Each row is a point. Before rounding, the points of a table are all equally far from one centre. They may lie mostly on one side of it. Where is the centre, to within rounding?

Points (9 x 3)
[[  3 -45 -33]
 [ 40   9  -8]
 [ -9  33 -23]
 [ 39   6  31]
 [ 35 -20  42]
 [-35  25  41]
 [ 37  19   4]
 [  3   7  60]
 [ 35 -44  21]]
Centre: [ -8 -11   9]

Points (13 x 6)
[[  5  -2  60 -30  10   9]
 [ 23  10  35 -33 -18   4]
 [ 32  -9  24 -51  11  -4]
 [ 29  26  31 -28  17  30]
 [ 14  30  47 -20  18  27]
 [ 17  11  36   1 -14  19]
 [ 18  -8  41 -35  10  27]
 [  4   1  38 -37 -21  -6]
 [ 16  24  41 -17  -8  23]
 [ 30  31  32 -19 -12  -3]
 [ 16 -24  43 -10   3  11]
 [ 19  15  43 -28  12  32]
 [ 21 -20  48 -30   9  -1]]
Centre: [  1   8  14 -17  18  -3]

Points (14 x 9)
[[ -3  -7  -4 -36 -28 -10  24  47 -10]
 [ 21  22  35 -32  -4   9   4   8 -14]
 [  1  44  34 -10 -18  16  11  32 -32]
 [ 10  41  -4 -13 -23  -8  13  34 -15]
 [-32  33  13 -38 -18  12  59  25 -16]
 [  5  21  14 -26 -10  33  -8  24 -22]
 [  8  32  16  -1 -12  26  25  17 -60]
 [ 18  22  23 -36   4  12  12  19 -36]
 [-40  29  33 -18   4  23  14  20 -18]
 [ 12   6  19 -14  -8  47  13  18 -23]
 [-17  20  27 -35  -1  32  14  -5 -58]
 [-27  40  15 -47 -20  -2  15  33 -36]
 [ 17  36  32 -13  -6  17   8  19 -25]
 [  0  13  19 -26   2  31 -12   5 -29]]
Centre: [-14   7  13 -15 -28   3  25   2 -27]

Points (17 x 11)
[[-30   7  32  22 -15  42  -3 -15 -20  10 -12]
 [  1  25  16  -8 -28  -7  -6  16  14  38   7]
 [-21   6  18 -15 -18  37 -13   7  35  24   1]
 [-59  18  31  10  -1   8  19   1  23  16  16]
 [-17  36  -1  -6 -11  16  12 -27  27  11 -13]
 [-28  27  25   0 -36  -4  27 -31  19   6 -27]
 [-19  22 -19  -5 -33  23 -16   9  28  22  -3]
 [-42   3  -5 -12 -60  -4   2 -10  11  23 -18]
 [-15  -2  12  13 -31   5  -4 -26  43  30  14]
 [-14   1  38 -26 -43 -10 -14 -14  16  26  -2]
 [-19   1   6 -25 -38  37 -13 -26   6  18   9]
 [-38  23  12  -4 -53  34  11 -23 -21 -16 -17]
 [-40  29  -5  35 -20  -9 -32  -5  21  -8 -12]
 [-31   5   1  -9 -28  19 -13 -23  47  16   5]
 [ -3  13  42 -11 -51  20 -31  13  28  -5  -3]
 [-14  35  14   3 -29  24 -20 -33 -15   9  -7]
 [  3   4  12  18 -17 -10  13 -23  33  29  12]]
Centre: [-21   4  14   6 -28   3   2   1   5 -13   7]

Points (21 x 14)
[[ 16  43 -13   1  17 -29 -27  -4 -17   3 -10 -17 -55 -43]
 [ 20  39 -13   1 -20  -2 -25   2 -31 -27  -7 -23 -49 -52]
 [  6  17 -21 -16 -23  28   2   6 -32 -14  25 -19 -15 -29]
 [ 22  21   6  -3 -13 -14 -25  -5 -30  15  23 -33 -41 -35]
 [ 37  36   4 -32 -19  -1 -21   2 -26  15  26   3 -34 -60]
 [ -9  17  12  22   4   6 -35 -25 -35 -21 -29  23 -18 -35]
 [ 24   7   2  17 -31  38 -14 -24 -27 -17 -28 -17 -43 -39]
 [ 25  33  -8 -15  12  29  16 -26 -26 -22  15 -14 -14 -37]
 [ -5  12  10   1 -26   7 -17  -8 -25 -42 -18 -41 -44  -2]
 [ 10   7  46  15 -18  27 -11   8 -29 -11   4  14 -10 -34]
 [ 14   2 -29  17 -14  37 -14 -34  -3 -40  19 -27 -20 -12]
 [ -2  10  -2 -12 -14  35 -22  -3 -47 -11   6  17 -19 -39]
 [ -3  33 -10 -35   0  21   1  -4  -9 -60  30 -12 -32 -22]
 [  2   5  -2 -26   7  22 -31 -29 -35  10  12 -25 -31 -38]
 [ 14   2  12 -20 -26  43   9 -22 -11  -1  46  -5 -22 -42]
 [-27   4 -46  26  -6  11 -24   2  -4 -35  -7   3 -20 -49]
 [ 48  33 -15 -17 -23  23  13   4 -16   7  24 -17 -16 -27]
 [ -2  19  -8  -4  11 -17 -15 -25 -31   1   4 -20 -58 -48]
 [ 22 -28 -33 -34  10  19 -30  21 -26 -10 -15  17  10 -46]
 [-14   6  14 -14 -23   8   4 -12 -31 -32  15 -26 -51  -9]
 [-10  26 -17  17   1  23 -17  -9 -11  -6  26 -14  -8 -55]]
Centre: [ 15  -2   2 -23 -15 -10 -14 -13  32 -15 -13   8 -17 -28]

Points (27 x 20)
[[ 20  34  -1  -7  33 -29 -25  49 -31  11   7 -21  11 -19  30  -6  -9  -4
   20  15]
 [-28  17   2   8  -9 -22 -10  42 -26   6 -15   2  34  -8  12   6 -31  24
    6  22]
 [-32  55 -17   1  14 -14 -19  46 -27  -5 -21  -6  20 -20 -10 -12 -22   2
  -15   8]
 [ -1  30 -11  21  24 -13   1  50 -23  -3 -18 -26  18   1  -9  10 -30  36
  -15  11]
 [  1  51   8 -13   8 -19 -18  45 -32   3  -7 -32  28 -12  -4 -15 -29  26
   -4  24]
 [ -2  31 -13  26 -20 -32  -4  39 -18 -14   0   3  28 -20  -3   0 -16  17
    3   8]
 [ 19  53  -9   2   2 -18   4  47 -44   2   1 -10  22 -18  -5  -1  13  16
   -6   1]
 [  2  43   0   5  -6 -11 -11  44 -25  19 -25 -43  27  -6 -11  -1 -42  16
    6   0]
 [-18  60  14  -5   6 -24 -13  37 -11   2  -7 -14  26 -20 -14 -17 -33  14
  -14  14]
 [ 11  18   1   5  24  -9 -12  29 -10   6 -29 -17  29 -29 -33   9 -21  34
   -8  20]
 [-10  53  -8   1  14 -12   8  33  -2  -8 -13  -3  30  -4 -13  18 -24  17
  -19  12]
 [ -7  16   8  -7  29   4 -15  24 -17   0 -24 -39  53 -35  -7   2 -12  10
   -7  19]
 [-14  52   8   9  13  -4 -22  45 -21  11  16  12  -4 -49 -10   0 -28  34
  -10   4]
 [ -1  36  -9  30  16 -24   5  35 -33  -5 -27 -25  11 -21  -1  18 -25  33
   -3  26]
 [ -3  23   8  12 -17  -3 -11  36 -21  -2  -2  -1  26 -33  -4   4 -20  51
   27  17]
 [-19  18   4  12   6 -26   7  55 -16  -3  -5  -2  38 -32 -18  -9 -18  20
    0  11]
 [ -7  33 -22  15  10   3 -22   6 -10   1  -2   5  26 -15  -2   7 -25  42
  -23  19]
 [-14  30  -8  10  11 -31 -16  39 -30   4 -15 -14  12 -10 -19  -1 -17  41
   -4  17]
 [ -8  41 -29   0   7 -19   0  16 -15   8 -27 -36  35 -40  -4  -3 -30  12
    7  26]
 [-24  20   2  -4   3  -6 -26  31  -1  14 -25  18  14 -10  18 -12 -35  22
   10 -10]
 [-38  41  -3   2   5   6 -16  49 -22  13 -24   7  -5 -20   5  18 -43  15
   -8  26]
 [-20  59  -2   4  10 -17  -1  40 -28   9 -22 -12  23 -16  10  19 -19  35
   15   3]
 [-29  37   3  -4   8 -17 -24  54  -6 -13 -17  -8  18 -13   3 -19  -7  18
    9  37]
 [ -7  59  -4   2   3  -1  -7  29 -20  17   8  12  36 -38  -2  -9 -12  21
  -27  34]
 [ -1  22  -5  27  13 -19  10  39 -31  -1 -14   4  15 -22   3  14 -13  47
  -13   6]
 [ -9  48  11   1  15 -20  -9  43 -44  26 -14 -20  12  -9 -14   4 -12  19
   31  21]
 [ -6  41   0  -2  26 -19  -4  24   5 -14   0  10  10 -50  -4 -19 -13  32
   -9  13]]
Centre: [  0  28   0  10  10  10  -6  30 -13  12  -5 -13   6 -25   7  -4 -13   4
   3  13]
